Each row is a point. Before rounding, the points of a table are all equally far from one centre. They may lie mostly on one side of it. Where is the centre, to within rounding?

Points (6 x 2):
[[ 0.5 -1.2]
 [-4.3 -0.4]
 [-4.5 -0.3]
 [-3.6  7.5]
 [ 0.4  7.8]
 [-3.4 -1.0]]
Centre: [-1.2  3.3]

Points (18 x 11):
[[-3.6 -1.4  4.9 -1.0 -0.7  6.6  2.1  0.7  1.4  5.5  6.2]
 [-0.5 -8.4  1.8 -6.3 -2.9 10.2  3.2 -2.8 -0.2 -0.3  2.9]
 [ 2.8 -0.2  5.9 -0.7 -1.6 -0.3  0.8 -2.7  4.8 -3.0  5.6]
 [ 4.1 -5.2  1.5  4.2  0.0  1.5  3.4 -4.4  4.3 -4.9  0.4]
 [ 4.6 -1.9 -0.8 -1.3  0.7  9.0  0.1 -5.3 -0.8  0.3  2.5]
 [ 1.4 -3.4  5.4 -4.2  2.2  3.0  4.6  2.7 -1.0  2.4  3.7]
 [-0.9  0.6 -2.5  2.1 -3.3  5.8  2.0 -7.1 -1.7 -2.1  5.5]
 [-0.7 -1.0  1.6 -5.2 -4.0  1.5  4.3 -3.6  2.0 -1.7  8.9]
 [-3.0 -2.5 -0.2 -2.7  2.5 10.0 -0.9 -2.6  1.0 -0.6  8.2]
 [ 1.6  3.2  3.5 -4.5 -0.8  7.6  0.4 -2.1 -2.1 -0.4  3.3]
 [ 2.9 -5.4  0.3  1.4 -0.3  4.6  0.9 -7.7 -0.7 -2.3  6.4]
 [-3.4 -4.0  8.1  0.1  1.9  5.8  1.7 -1.5  4.1 -1.4  7.5]
 [-0.3  0.8  0.2  0.4 -2.8  8.3  1.0 -7.3  0.2 -2.6  6.7]
 [ 3.2 -1.8  0.1 -0.7 -8.7  7.0  2.5 -0.9 -0.8 -4.6 -1.9]
 [-2.0 -4.4  2.7 -1.2  4.0  2.7  2.3 -5.6  3.3  3.6  3.5]
 [ 1.2 -3.0  4.3  1.0 -3.3  2.6  2.1 -6.8  3.8 -2.0  7.8]
 [ 3.5 -4.0  3.0 -6.2  2.9  4.1 -0.9 -1.2 -2.0 -0.8  4.3]
 [ 0.6 -0.6 -3.1 -4.2 -7.7  3.9  1.0 -0.4 -0.2  2.1  4.1]]
Centre: [-1.6 -3.4  1.1 -0.6 -1.7  4.6  1.7 -0.5  1.4 -2.4  2.0]

Points (30 x 24):
[[-2.5 -1.1  1.2  5.3 -1.3  7.4 -0.2 -5.5 -6.6 -3.5 -6.8 -1.4  1.9 -1.5
   5.7  1.8 -0.5 -1.2  0.7 -0.2 -2.0 -0.1 -0.7  0.4]
 [-1.6 -3.1  3.8  8.6 -0.8 10.0 -2.2 -2.7 -1.7 -5.5  0.7 -1.0  9.0 -0.8
   4.4 -5.4 -0.3 -5.2  0.1 -1.0  1.1 -1.7  0.4 -1.8]
 [-7.2 -2.7  3.5  7.7  4.7  7.5 -2.4 -0.6 -3.0 -2.7 -1.7 -1.6  3.6 -0.4
   0.8  2.6  1.9 -0.7  3.9  3.7 -2.5 -2.0 -2.0 -0.8]
 [-0.2 -5.0  6.2  9.9  1.1  5.2 -0.9 -1.8 -1.4 -6.9 -4.1 -2.2  5.0  0.5
   3.1  1.7 -0.4 -2.3  4.5 -2.0 -2.0  0.1 -1.7  3.9]
 [-2.5 -1.6 -1.9  6.0 -2.2  6.2 -4.4 -3.7 -1.6 -6.9 -7.2  1.8  7.9 -4.7
   1.9  0.5  3.0 -2.0  5.1 -3.0 -1.5 -0.8 -0.4  0.1]
 [-1.3 -0.3  2.9  5.7 -2.7  9.7 -2.5 -3.0  1.9 -6.8 -3.8 -5.6  7.7  1.1
   1.7 -0.4  0.3 -0.9  0.9  0.5  1.4  2.9  1.6 -1.1]
 [-4.0 -3.4  4.1  0.1 -1.1  8.8 -3.0 -3.8 -1.1 -4.8 -4.7  0.3  7.3 -0.4
   8.3 -0.2  3.9  0.8  1.3  3.4 -1.9  1.7  2.3 -3.3]
 [-4.1 -0.9 -2.3  3.7 -3.0 10.5 -3.8 -6.4  1.9 -3.5 -2.2 -0.9  5.6  0.5
   5.3  0.2  3.0 -0.3 -1.4  0.5 -0.4  0.0  1.3 -3.5]
 [ 0.2 -0.2  5.4 10.0  0.9  5.0 -6.6 -2.1 -2.4 -2.4 -0.8 -3.7  4.0 -2.1
   5.3  2.1  0.1 -1.5  0.7  2.3  0.6 -1.2 -0.7 -3.0]
 [-1.6 -0.3  1.2  6.7  0.5 11.0 -2.8 -3.1 -0.9 -5.8 -0.8 -0.7  6.1 -0.5
   3.8  5.2 -3.3 -2.8  1.7  0.9 -1.7 -1.3  4.6  1.8]
 [-3.7 -1.5  7.3  6.0  2.1 10.7 -4.6 -5.4  1.6 -4.1 -4.1 -1.8  3.8 -1.2
   4.0 -0.6 -2.7 -0.5  1.5 -1.2  0.6  1.1 -1.8 -1.2]
 [ 1.1 -7.5  0.5  6.1  1.2  5.3 -2.8 -1.2 -0.7 -1.7 -0.9 -5.1  3.9  3.0
   6.5 -2.7 -0.6  1.1 -0.5 -5.5 -6.7  0.9  4.9  0.2]
 [-1.6 -1.2  1.3 11.0  1.7  6.6 -3.3 -2.8 -0.2 -2.5 -0.2 -3.2  7.3 -0.7
   8.7  0.5 -0.7  0.0  2.6  0.2  1.4  1.2 -1.0 -0.8]
 [-0.7  0.3 -1.3  7.0  1.0  4.7 -0.9 -2.7 -2.0 -6.2  0.7 -1.9 10.6 -6.6
   2.9 -1.6  0.5 -1.9  6.6  3.7 -1.4  0.4  0.7  2.6]
 [-1.3 -3.4 -0.6  8.1 -1.7 11.1  2.5 -4.4 -1.5 -4.8  1.5 -1.5  4.1 -0.2
   0.9 -2.2 -0.1 -3.1  2.0  5.0 -2.0  0.7  2.8 -0.4]
 [ 1.7 -5.7  1.4  5.9  0.6 11.5  0.0 -4.5 -1.7 -3.9 -1.8 -3.9  5.7 -0.8
   6.9 -1.2  2.4 -5.3  3.7  0.4 -6.0  1.4  1.9 -0.7]
 [-1.2 -1.4  0.1  4.1 -3.3  7.0 -5.5 -6.3  0.5 -1.3  0.8  6.7  8.0  0.7
   3.7  2.7 -1.7 -4.7  2.2  2.0 -2.2 -4.4 -0.1  1.0]
 [ 2.7 -0.2  1.2  6.8  3.4  7.1 -3.0 -3.3  0.2 -4.3 -2.5 -4.4  6.1  0.9
   7.4  2.3  0.8 -2.6  2.3  1.1  3.7  0.9  4.2 -0.7]
 [ 0.7 -3.8 -1.6 10.0  2.5  6.9 -4.5 -3.8  1.9 -1.5 -1.6 -4.0  4.5 -2.5
   0.6  2.1 -1.5 -1.2 -1.8  3.2 -3.5 -2.7  0.2 -0.4]
 [-2.1 -1.0  3.9  6.7 -1.8  8.5 -2.1 -7.9 -1.4 -7.2 -1.7  1.1  5.9 -2.7
   3.7 -0.1  0.4  2.0  1.5 -0.3 -1.0 -2.0 -1.6 -4.9]
 [ 0.1 -0.5 -0.3  7.1  3.8 10.7 -0.2  0.3  1.3 -4.5 -3.5 -2.7 10.4 -0.7
   4.4  1.4  2.5 -1.5  2.1 -1.2 -1.3  2.0  0.1  2.9]
 [ 1.1 -6.0  4.1  8.6  0.4  6.9 -0.6 -2.3 -5.9 -0.1 -0.8 -2.1  5.6 -1.4
   1.9  3.3 -1.5 -4.0  3.3  1.0  0.5 -3.4 -0.7 -3.6]
 [-1.8 -2.6  0.6  6.5 -2.9  6.1 -6.6 -7.5 -0.9 -1.1 -1.8 -2.4  7.9  3.0
   5.2 -0.5  2.4 -1.4  1.8  1.5  1.1  0.1  3.9  0.8]
 [-1.7 -4.3  3.6  5.4 -2.8 11.8 -1.8  0.3 -0.7 -6.1 -1.5 -2.3  7.0 -2.1
   1.2 -2.0 -1.2 -1.6  7.3  3.6 -0.3  1.6 -0.3  5.1]
 [-1.1 -2.2  6.1  8.4 -1.7  4.2 -2.8 -0.2  0.5  0.3  0.3 -2.7  5.8  0.1
   2.5 -1.3 -4.5  2.2  6.3  1.9  3.3  4.1 -1.3  0.2]
 [ 0.2 -2.3  2.1  6.1  1.3  7.7 -1.6 -5.1  3.2 -3.7 -2.0 -5.6  5.1 -4.4
   4.0  3.6  3.5 -2.3  4.1  2.8 -0.3  2.8  0.5 -2.2]
 [ 0.9 -3.3  0.7  5.7  5.2  6.0  0.2 -4.5  0.5 -5.0 -1.1 -2.8  5.7 -2.1
   8.3  2.8 -3.6 -1.4  2.5  4.0 -4.2 -1.6  2.9 -0.5]
 [ 1.3 -3.5 -3.8  5.2 -0.2 10.6  0.1 -4.4 -1.7 -1.8 -2.6 -4.2  3.8  1.4
   3.2  1.6 -3.5 -2.4  2.7  2.8  3.5 -0.7  1.1 -3.3]
 [ 2.0 -1.0  2.1  2.6  4.2  6.9  0.6 -5.2 -4.9 -5.2 -5.6  1.8  8.0  0.3
   6.4  0.4 -3.2 -1.6  1.8  2.0 -4.2  2.1 -0.5  5.0]
 [ 2.4 -2.8  4.1  5.9 -1.7  6.4  1.9 -1.8 -1.1 -5.5  0.2 -1.8  8.7 -3.0
   6.1  5.4  1.0 -2.0 -0.3 -2.1  0.1  2.1  0.4  0.0]]
Centre: [ 1.2 -3.3  0.6  1.0  1.3  5.1 -3.4 -0.9 -0.9 -2.8  0.4  0.8  3.9 -0.5
  1.7 -1.7 -0.2 -0.7  2.9 -0.6 -1.7  0.7 -0.4 -0.2]
